Every row gives one point. Each copy is the shape, with its points in the same order, stretched, turned, moved and blurred by noise. Is it also mirrored, or only turned?

Shape (9 x 3):
0:   3  15  27
1:  -2  28 -18
2:   1  -9  36
3:  14  16 -11
4: -19  -9 -18
5:   2  19 -13
6:  25  -3   7
7: -32  13   4
8:   8  19 -22
Copy 1, 9 rows:
0: -11 -12  21
1:  36  -4  16
2: -36  -5   5
3:  20 -13  -8
4:  16  30   0
5:  25  -7   4
6:  -6 -24 -24
7:   6  26  37
8:  38 -11  -4
Copy 1 is: only turned
Copy 2, 9 rows:
0:  -5 -36  -1
1: -26  10  25
2:  16 -37 -23
3: -26   1   0
4:   9  25   3
5: -19   5  13
6:  -9 -12 -26
7:  12  -3  22
8: -26  15  10
Copy 2 is: mirrored
Copy 3:
0: -10 -17  16
1: -36   6  15
2:  17  -8   4
3: -33   1  -9
4:   4  31  25
5: -24   6   6
6: -12 -12 -32
7:  -1  17  60
8: -37   7   1
Copy 3 is: mirrored

Shape:
0:  39   0  -3 -15
1:   5  -9   3  -8
2:  -7   4 -44 -14
3:  -2 -12  -4   7
4:   4   1  -3 -30
5:  -6  -7 -60 -15
6:   4  24 -15  12
7:  -9 -17 -15  11
8:  -8  -7   2  20
9:  -8   5  -2  10
Copy 1 (10 x 4):
0:  37  30  26   4
1:  11   8   1  -1
2: -18  26 -33 -11
3:  -5   9  -3   4
4:  10  12  -9 -11
5: -31  33 -31 -25
6:  27  15 -21  30
7: -19  10 -10   2
8:  -2   2  -5  22
9:  10   3 -16  20
Copy 1 is: mirrored
Copy 2, 10 rows:
0:  -6 -32  -1 -19
1:  -1  -6 -17 -12
2: -52  -9 -13  14
3:   7  -3 -18  -3
4: -37  -5 -16 -16
5: -48 -12 -19  26
6: -14  -9  15   0
7:   8  -2 -22   8
8:  22   5  -9   0
9:   0  -2  -4  -1
Copy 2 is: mirrored
Copy 3:
0:  38  -9  16  12
1:  -3  -5   2  15
2:  19 -23 -31   2
3:  -9 -14   1   3
4:   8   2 -10  29
5:  18 -37 -36   8
6:  32  -6  -5 -31
7: -15 -22  -4   1
8: -14 -10   5 -11
9:  -2  -4  -2 -12
Copy 3 is: mirrored

Shape (11 x 6):
0:  -3  11 -12  -5   8 -12
1:  -9   7  -8   3   9 -10
2:   5  10   1  21 -23  -4
3:  -7   0   0  -3  -1  18
4:  -6  -6  26  15  13 -13
5:  -3 -37   2  -5  12 -12
6:  25  14   5   4 -10  -5
7:   7  11  -9  12   2 -13
8:  -5  10 -14  -6 -15   0
9:  -6   4  17   6  12  45
10:  24   6 -10   7  -2  39
Copy 1:
0:  25 -18  -8  -4   8   3
1:  25 -10   1  -2  11   2
2:   0  -7  14 -18  11 -21
3:  -2 -11   3   4   1   5
4:  20  16  16   4  -7 -19
5:  -1  28 -10   0   7   8
6:   9 -16 -14 -22  -7 -23
7:  19 -11 -10 -12  13 -16
8:   4 -23   4 -16   7  11
9: -10 -10   4  30 -10  -7
10: -27 -20 -37   6   2 -16
Copy 1 is: mirrored
Copy 2, 11 rows:
0:   2 -11   2   1   3  16
1:  -2 -17   5   5   5   7
2: -20 -14  17 -11  -8  -6
3:  15   0  -6  -7 -12  -8
4:   1 -11  -7  24  -8  -3
5:  16  21 -11  30  21  -9
6: -14   1  -5 -12 -20  10
7: -17 -18   6  -4   5   9
8:   3  -4  11 -10  -3   4
9:  18 -10 -28 -18 -40 -20
10:  -3   1 -20 -41 -26 -12
Copy 2 is: only turned
Copy 3 (11 x 6):
0: -15  -6   1 -14   0   5
1:  -5 -13  -1 -13   5  -1
2:  -7  -7  -4  25   7   0
3:  17   0   3  -1  13   9
4:  19   1  -5  -2 -10 -28
5:   4   4  11 -25  30 -24
6:  -7  13  -9  16  -6   3
7: -15  -7 -14  -4   3   0
8: -13 -13  10   4  16  13
9:  60   8 -11  11   2  14
10:  27  16 -18  15  22  27
Copy 3 is: mirrored

Shape:
0: -10  18   4 -16  10   9   1  -1   4
1:  -2  22   0   5 -14 -13  -5  12 -24
2:   9   7  11   7  11   6  13 -20  -2
3:  21  13 -16 -30  -4 -14 -21  -6 -10
4:  -4  10 -12  21  -7  25  15 -10   0
5:   0  -4   5  -8 -19  -3 -19  -4 -10
6:   0 -20 -27 -27  -5   5   8 -10   9
7: -10  22   4 -15  17  21  29  12  -2
8:   6   7 -14   6  -1  -8   4  10  17
9:  -7   4  -6   2  -9  44  12   5 -31
10:   6  23  19 -27  38  30  11 -15   2
11:  -5   7  -7   7  24   1 -12   3 -30
12:   4   6  -3  -7   0  -8   5 -22   4
13:  -5  29   9  -6  -1   0   0 -25  -3
14: -19 -18   0 -10  21  -6   6  39 -12
Copy 1, 15 rows:
0:   6  -4 -12   9  -4  -3  16  15  11
1: -14 -15   8 -10 -15  -1  -9   2   2
2: -23  -9 -10  -9   9   9  10  24  -6
3:  31   4  18   1   0   2  21  -1   1
4: -34   0   8   8  -4   7   7  20   8
5:  -5   8   6  -1 -20   5  10  -5  -3
6:  14  30   3  12   7   7  18  -4  20
7:  -7  -6 -18  -1  11 -17  15  22  21
8:  -2  -3   4  17   4  -1  -5   1  -7
9: -34  14   7 -12 -12 -12  16  26  27
10:   8  -6 -25  -3  14 -10  38  41  11
11:  -1  -1  -9 -17 -10   0 -17  32  10
12:  -3  -3   0   2   4  16  12   8   1
13:  -9 -17  -3   0  -7  14  21  14   4
14:   5  14 -30 -10  -4 -19 -29   8  14
Copy 1 is: only turned
Copy 2 (15 x 9):
0: -14 -23   1   5  -4 -13  23   3  -3
1: -25  14 -13   4  12   0   9   0   9
2:   1   3  -8   0   6  -4  -4 -13 -31
3: -13 -21 -21  -1 -22  15  12  34  13
4:  -6  10 -15  -5   2 -29  -9 -14 -15
5:   0   1   4  -6  -4   1  11  31  14
6:   5 -42  -1  -6 -22  -9 -23  27  14
7: -27 -25   7   1  -3 -17   7 -24 -19
8:  -6  -5  -4  22 -13  -9  -6 -11  16
9: -15   4   1 -40   3 -19   0  -2 -12
10: -12 -31   2  -9 -11  -6  34 -10 -41
11:   2  -1 -18 -21  18   8  23 -10   5
12:  -2 -14 -15   9   0  -6  -6   9 -13
13: -18  -8 -19   9   6 -16  19   8 -23
14:  -1 -23  28  -7   7  12   2 -17  34
Copy 2 is: only turned
Copy 3 (15 x 9):
0:   1   6   1   9 -26   1   4  -3  -5
1:   8  -1 -13   3   0  -9 -25 -25  10
2: -12  -8   1  -5 -15 -16  -5  11 -13
3: -16  10 -38  10 -18 -15   3 -24   3
4:  17 -18   2 -24  -5  -5  13   0  -9
5:  -4  27 -17  -6  -3 -17  -2  -9   2
6:   9   7 -26  12 -17 -21  31   4 -12
7:  15  -7  12  18 -29   3  -1  -7 -22
8:   4 -21  -4  15   5   0  16 -12   0
9:  30  13  -9 -28 -14  -6  -5 -11 -30
10: -18   8   7   7 -50   5  -1   9 -32
11:   5  -4 -30  12 -12   9 -25   3  -8
12: -12  -3 -10   3 -19 -21   7   7   2
13: -13   1   0  -9 -31 -13  -6   0   9
14:  26   8 -14  53   0  11 -14   1 -15
Copy 3 is: only turned
Copy 4:
0:  18  19   1  -1  -9   2  -1   9  -7
1: -27   8   3 -13  20  11   5  18 -13
2:  31  10  -3   9 -13  -8  14 -13 -18
3: -23  -3 -10   4  -4  15 -31  -1  -3
4:  23  -2  -1  -9   8  -8   7  19 -21
5: -21 -14   7  -3   6  19   3   8   0
6:   4  -5 -26   1 -16  -1  -3  25   0
7:  35  40 -11  -9  -7  -4  10  12  -5
8:   0   5  -2   3  -1 -20 -12  14  -4
9:  12   6 -14 -35  20  19  12  15   2
10:  60  36  -4   4 -30   0  -6 -26  -4
11:  -1  14  -7 -31 -12   0   0 -11   0
12:  11   3  -3  15 -13   0   7   5 -22
13:  18  11  11  10 -10  10  10   7 -37
14: -11  28 -14 -27 -15  -8  11   8  31
Copy 4 is: mirrored

Shape (17 x 11):
0: -22  32  -2 -16  20  10   7 -17 -14 -29 -24
1:  16  -3 -13  -7  -5 -19  17  56   8   0 -33
2:  27  -8   0  11  -7  22  26  16  12 -24 -20
3:   9 -31   1 -22 -24 -11   6  -7  -8  13  -4
4:  27 -10  -5 -29 -25 -14  20 -13   1  20   1
5: -10 -28   0 -11 -32  -7   8  19 -17   6  -8
6:  16  -4 -39   7   3  23  13  26 -12  -4  -5
7: -10   1  27  15  23  11  22 -19 -17 -15 -19
8: -22  28  27  -5  28  14 -11 -11   4  16   0
9: -31  16  13  15  33  -1   3 -25  11   1 -15
10:  -5   4 -12   2  -6  18  38   4   8  13 -31
11:  41 -48  -6  -9 -34 -16 -16 -17 -14  13 -26
12:  20 -42  10 -31 -27  13  -4  13  -4  25 -32
13: -20   1  15 -26  47   6  16 -19   4  -9   4
14: -22 -11  -9 -13  30   9  14 -19  18   8 -26
15:  28 -33  -2 -30 -46   1  -7   1   4  13 -28
16:  33 -26   1 -23 -18  -8  11   6 -29  32 -32
Copy 1, 17 rows:
0:  28 -12   9 -41  50  10 -10  14   6 -12  18
1:   1  22  13  16 -15 -12  41  29  20  10  56
2: -23  40  18 -11  -8 -11  22  10 -12 -15  39
3: -10  -5 -15 -13 -27 -17  -2 -14  -5  16  17
4:   7 -10 -10 -21 -38  -3  10 -28 -26  14  16
5: -24  10 -20  10 -15 -23 -11  11  10  23  20
6: -21  29 -12  10 -10  14   5  22   3 -25  39
7:  -3   7  23 -31  40   0   2   0   4  -9  -7
8:  33 -30  34  -7  36   4   2  -7  -3 -12 -12
9:  31 -14  23  -9  60   6  -7 -16  12 -17   3
10: -13   6  11   2  21  17   9  -5 -12   3  44
11:  -8  -3 -45 -17 -34 -36  27 -16   6  -2  -1
12: -29 -34 -11  -6 -28 -41  23  -2  -3  11  23
13:  22 -41  46 -44  25   9 -10 -17  16 -14  11
14:   4 -36  19 -19  43   8  -9 -29  17 -12  31
15: -13 -16 -28  -8 -31 -41  17  -7 -11   9  24
16: -12 -18 -16 -15 -26   1  37  -3   3  17  12
Copy 1 is: mirrored
Copy 2 (17 x 11):
0: -13  10   6  -9 -16  12  34  -4 -20  35  -5
1:  10 -28  -8   5 -38  22  -9  18  29 -13  24
2:   5 -27  -9  14 -19  11  33 -21  19  -7  23
3:  18 -20  -9  -4 -15   0  -7 -14 -37 -30  -8
4:  28 -27 -21  10 -23   0   7   2 -30 -27 -23
5:  -2 -12 -19  -8  -7  18 -13 -15 -24 -31   4
6:  -6 -26  -6  34 -11  27   0  -7  10  20  22
7:  14  16   4 -21   8  23  41 -16 -10  16  16
8:   7  18  35 -27   4  22  35   6  -1  20 -30
9:  19  24  24 -28   2   2  24 -13   9  33  -9
10:  22 -25 -19  -8 -22  27  17 -20   8  14  -5
11:  25 -51 -10  -3  -8 -22 -11 -15 -45 -29  24
12:  16 -45   4 -18 -31  22   2 -21 -35 -38   6
13:  20  39  33  -4 -30  24  24 -11 -10  18 -13
14:  27   5  22 -13 -31  14   7 -29   2  26  -7
15:  10 -55  -9 -10 -29  -8   2 -20 -37 -37  -1
16:  33 -45 -16  -7 -19  25  -1   8 -43 -22  16
Copy 2 is: mirrored
Copy 3, 17 rows:
0: -24 -14   2   6  31 -15   7 -11  11   8 -31
1:  24 -29  37 -10  -7  17  46  -5 -21  17  27
2:  29 -29  10  10  10   6  13 -10  24  10  30
3: -20   1  25   6   7  31  12 -18   5  -3  31
4: -11 -24  27   0   6  32   0 -24   1 -19  33
5:  -6   8  16   1   7  23  26 -11 -21  14  34
6:  41 -11  15  17  18   0   1   3 -16  15  16
7: -15  -5 -17  10  11   4  -5 -12  29  22 -14
8: -23 -10 -10  26  -7 -16 -13  19   3   5 -40
9: -22   4 -12   8   5   1  -8  15  20   5 -56
10:  23 -24  -3  30  12  16  15  -5  -7   5   4
11: -14  16  41   2   2  36   6 -48  19   1  41
12: -10 -15  34  40  -7  41  22 -25  -1  15  54
13: -41 -24   7   7  16   2 -15  20  26   9 -34
14: -16 -11   2  26  14  19   1  15  22   5 -38
15:  -7  -8  41  17   3  32  25 -37   1 -11  53
16:   3 -22  32  17  -5  42  12 -42 -12  16  42
Copy 3 is: mirrored

Shape (18 x 12):
0:   7 -16 -12   6   7  -4  -7 -12 -11  -7  -4   4
1:   9  47 -11  -3   1  -2 -13   0  33 -13   8   9
2:  10  -1  -5   8  -1   3 -11  -7 -12  23  -7   6
3: -41 -13   2  13 -19  18 -13  -5  24  -9  26   3
4: -19 -17 -12  -2   0  -7  11   3  -9  -6   1   9
5:  13 -13   9  -3  -3  -2  -9   6  -2  -3  -3  -4
6:  -6 -15  -8   2 -25  -2 -13  -7 -12  -6   1 -15
7:   0  -4 -11   5   3  13  -5  -3 -14  -6   1   0
8:   5  29 -10  -1  -3  -8 -10 -20   9  -7  -5  -2
9: -15 -10   2  11  -2   1  -7   5  -5   8   2  -1
10:   7  12  28  -5   6  -9  -9 -14  18  -6  -3   1
11:   4 -15 -11  -3 -16  -6  -9  -6  -3   9  26   3
12: -15   1  25   8   3  -8 -12   3 -11 -12   0   6
13: -22  -1  19   3   0  -7  -3  -2 -11 -10   4   6
14: -22 -17 -11  -3   0 -12   1   3  -3  -7   4 -13
15:  -8 -11  17  12   1  -1  -2   0  -8   2  21 -15
16:  -8 -15 -11 -47   3  19 -11  -6  -5   1  10  -8
17:  -3 -10  -9 -48 -14  -4  38  -3 -12 -10   2 -10
Copy 1, 18 rows:
0:  12   3  -4   0  -1   2  11   9  -8 -11  -8  -4
1:  -7  21  -7 -28  30 -12  10 -18  13  -9 -14  -8
2:  -7   6 -16 -23  -9 -17   6  18  -8  -4   3   2
3: -21  -6  28  -4  12  28 -31   0 -14   5 -35 -11
4:   8  13  11   7 -12  28  11  -3 -23   1   0 -10
5:   9  -6 -12   7   2  -9  -5  -5   7   0   2   3
6:   1 -19  11   1  -2  -7  -2   1 -14  14 -16   4
7:   4   8   7  -8  -9   0   5   6  -6  -7 -17  -6
8:   0   1   2 -23  20 -11  10   2   2  -1  -4 -10
9: -13   6   4  -2  -5   1  -5   8 -13  -1  -9  -8
10:   3 -15 -18  -6  28  -3 -18  -2  19  -4  20 -15
11:  -1  -8 -19  -6  -4   3   4   1  -7  16 -13   7
12:  -5 -11  -9   1   9   5 -15  -1  -7 -13  13 -34
13:  -3 -10  -1   0   4  17 -12   0 -12  -5  14 -33
14:   4   6  19  20   2  15   3  -3 -16  14 -14  -7
15: -14 -15  -5   8   0   0 -11   5   8  10  -9 -15
16:  39  13  11   6  -7  19 -14  -9  -8  32 -11   2
17:  41  -3  15  12 -26  34  16 -25  -5  50  23   8
Copy 1 is: mirrored
Copy 2:
0: -12 -13  13   2  -4   0  17 -17  -4  -4 -11   2
1:  58   0 -21   1  16 -14 -18   8 -12   7 -23 -11
2: -23  -4  -8  -6   1   3  14  -5 -10 -18 -10  -2
3:  20 -13 -23  15  11  22  13   4 -24  10  40   6
4: -12 -27   6   6 -13   8  12   2   4  -4   4  -4
5: -13   0   6  20  10  -7  -1   0  -4  -4   6   2
6: -17  -7  20  -2  19  12   0  -3  -4 -22  12  -7
7:  -4  -5  16  -3  -5  -5   8   2 -17 -10  -5  -1
8:  26   0  -1 -13  21   0  -3   1   4  -1 -23  -2
9: -10 -10  -5   1  -2  -2  10   5 -11 -11  11 -10
10:  15   3 -14  15  20 -17  -2   8  11  23  -3  16
11: -22 -21  -9  14   0  28   8   5 -15  -7  -6 -11
12:  -4 -21   1   8  20 -20  -3  16  -6   5   5  10
13:  -7 -22  -1   3  10 -11   4  16  -5   5   5  11
14:  -3 -16  12   8  -2   8  15   0   5  -4  10 -20
15: -21  -3  -1   3   0  -3   3  21 -13   8   9 -14
16:  -3  10  22  60 -10  27  28  13  -6 -16  -1  11
17: -27   4  38  26 -29  33  -1  21  29  -6 -10  10
Copy 2 is: only turned
